Each point is reached from the start by the listed moves, each made once or not at all, plus a little noise. Is the number of moves made odd or even? Then give how often each move was made.

Moves:
(1): 0.11	0.39	0.09
(2): 0.63	0.05	-0.17
Start: -0.08	-0.02	-0.04
Points:
0.03	0.37	0.06 -> odd (1, 0)
0.53	0.02	-0.20 -> odd (0, 1)

Moves:
(1): -0.23	-0.20	0.01	0.58	-0.08	-0.20	-0.25	-0.16
(2): 0.12	-0.04	0.04	0.29	-0.08	0.06	0.04	-0.01
(3): 0.06	-0.11	-0.09	0.08	0.09	-0.16	0.13	0.15
(4): -0.07	-0.13	-0.05	-0.08	0.17	0.06	0.23	-0.24
(5): -0.34	0.09	0.18	0.10	0.13	0.03	0.20	-0.19
(6): 0.17	-0.07	0.34	-0.14	-0.25	-0.15	0.09	0.00
Start: -0.21	-0.32	-0.17	-0.26	0.11	-0.10	0.07	0.00
Points:
-0.30	-0.53	-0.09	0.60	-0.06	-0.30	-0.17	-0.12 -> even (1, 1, 0, 0, 0, 0)
-0.37	-0.68	-0.18	0.53	0.09	-0.13	0.11	-0.37 -> odd (1, 1, 0, 1, 0, 0)
-0.16	-0.86	0.08	0.48	-0.05	-0.51	0.34	-0.24 -> odd (1, 1, 1, 1, 0, 1)
-0.06	-0.37	0.19	-0.41	-0.16	-0.24	0.17	0.02 -> odd (0, 0, 0, 0, 0, 1)
-0.73	-0.52	-0.07	0.47	0.25	-0.44	0.15	-0.19 -> odd (1, 0, 1, 0, 1, 0)

Moves:
(1): -0.09	0.04	-0.44	0.44	-0.38	-0.22	0.00	-0.03	-0.10
(2): -0.28	-0.20	0.17	0.22	-0.07	0.01	-0.04	0.09	0.14
(3): -0.28	0.02	-0.03	-0.12	-0.05	-0.36	0.22	0.13	-0.07
(4): 0.13	0.09	0.16	-0.09	0.13	0.16	0.11	0.30	-0.18
(5): 0.29	-0.21	-0.09	-0.05	0.10	0.05	0.09	-0.27	0.10
(6): -0.16	-0.27	0.24	-0.27	-0.26	-0.15	-0.12	0.10	-0.12
(7): -0.27	0.23	-0.41	-0.12	0.11	0.17	0.01	0.05	-0.32
(8): 0.00	0.04	0.02	-0.16	0.30	0.07	-0.06	0.26	-0.13
(9): 0.26	-0.19	0.22	0.20	0.24	0.01	0.00	-0.30	-0.20
Start: -0.09	-0.03	-0.17	0.29	-0.09	-0.06	-0.02	-0.06	0.12
Points:
0.00	-0.84	0.08	0.73	-0.32	-0.21	-0.02	-0.20	-0.23 -> even (1, 1, 0, 1, 1, 1, 0, 0, 1)
-0.13	-0.35	0.13	-0.39	0.11	-0.31	0.23	0.50	-0.26 -> odd (0, 0, 1, 1, 1, 1, 0, 1, 0)
0.23	-0.48	-0.15	1.04	-0.06	-0.03	0.10	-0.26	-0.08 -> odd (1, 1, 0, 1, 1, 0, 0, 0, 1)
0.04	0.09	0.00	0.06	0.37	0.16	0.05	0.52	-0.19 -> even (0, 0, 0, 1, 0, 0, 0, 1, 0)
-0.05	-0.23	-0.04	0.88	0.13	-0.03	-0.02	0.28	-0.36 -> odd (1, 1, 0, 1, 0, 0, 0, 1, 1)
-0.90	-0.20	-0.59	0.42	-0.43	-0.20	-0.26	0.41	-0.39 -> odd (1, 1, 0, 0, 0, 1, 1, 1, 0)

Moves:
(1): 0.23	0.03	0.01	-0.12	0.11	-0.07	-0.27	0.07	-0.02	0.07	0.10	0.06	-0.06	-0.04	-0.01
(2): 0.12	0.14	0.27	0.09	0.11	-0.11	-0.01	0.19	0.08	-0.12	-0.48	0.17	-0.02	-0.34	-0.23
(3): 0.02	0.22	0.17	-0.22	0.12	0.12	-0.28	0.05	0.01	-0.10	-0.36	0.02	0.29	-0.32	0.00
(4): 0.17	-0.04	0.29	0.46	-0.07	-0.07	-0.10	0.00	-0.23	0.28	-0.29	0.22	0.29	-0.12	-0.03
(5): 0.27	-0.13	0.01	0.15	0.16	0.16	0.04	-0.14	-0.01	0.15	-0.05	-0.41	0.03	-0.06	0.14
(6): -0.06	-0.26	-0.05	0.05	0.35	0.06	0.15	-0.04	-0.12	-0.12	-0.30	0.28	0.05	0.13	0.01
(7): -0.08	0.02	-0.11	0.16	0.02	-0.08	-0.08	-0.11	0.08	0.09	-0.01	0.02	-0.19	-0.28	0.03
(8): 0.11	-0.40	0.19	-0.33	-0.20	0.15	0.03	-0.24	0.17	0.20	-0.16	0.17	-0.07	0.02	0.11
(9): -0.02	0.25	0.05	-0.05	0.11	0.13	0.23	-0.22	0.14	0.36	0.19	0.08	-0.19	0.23	-0.10
(10): -0.14	-0.25	0.35	0.18	0.10	0.22	-0.09	0.01	-0.14	0.04	0.05	0.13	-0.02	0.00	0.12
(11): -0.18	-0.14	-0.21	-0.31	0.00	0.20	-0.17	0.19	0.26	0.02	0.13	0.01	0.03	0.06	-0.08
(12): -0.39	0.02	0.01	-0.06	0.22	-0.33	0.11	-0.08	0.05	-0.03	0.10	-0.14	-0.22	0.22	0.23
(13): 0.12	0.02	0.03	0.04	0.05	-0.18	0.26	-0.02	-0.16	0.05	0.30	0.18	0.50	-0.29	0.09
(14): -0.05	-0.03	0.12	0.16	0.07	-0.07	-0.09	-0.24	-0.17	-0.16	-0.08	-0.03	0.01	-0.03	-0.30
Start: -0.29	0.14	0.03	0.27	-0.08	-0.21	-0.05	0.01	-0.02	0.19	-0.02	-0.18	0.14	0.02	0.00
Points:
-0.30	0.16	-0.01	0.27	0.11	-0.38	-0.04	0.23	0.24	0.24	-0.07	0.23	0.45	-0.81	-0.17 -> even (0, 1, 0, 0, 0, 0, 1, 0, 0, 0, 1, 0, 1, 0)
-0.22	-0.49	0.62	-0.23	0.48	0.40	-0.18	0.00	0.38	0.65	-0.49	0.72	-0.12	0.04	-0.20 -> odd (1, 1, 0, 0, 0, 1, 0, 1, 1, 1, 1, 0, 0, 0)
-0.35	0.34	0.38	0.24	0.91	-0.78	-0.18	0.06	-0.10	0.04	-0.68	0.43	0.47	-0.90	0.09 -> odd (1, 1, 1, 0, 0, 1, 1, 0, 0, 0, 0, 1, 1, 0)
-0.18	-0.41	0.34	0.26	0.30	0.05	-0.36	-0.61	0.12	0.91	-0.43	0.65	0.04	-0.03	-0.38 -> even (1, 0, 0, 1, 0, 1, 1, 1, 1, 0, 1, 0, 0, 1)
-0.31	0.12	0.65	1.22	0.88	-0.48	0.22	-0.64	-0.20	0.63	-0.93	0.03	-0.05	-0.24	-0.21 -> even (0, 1, 0, 1, 1, 1, 1, 0, 1, 0, 0, 1, 0, 1)
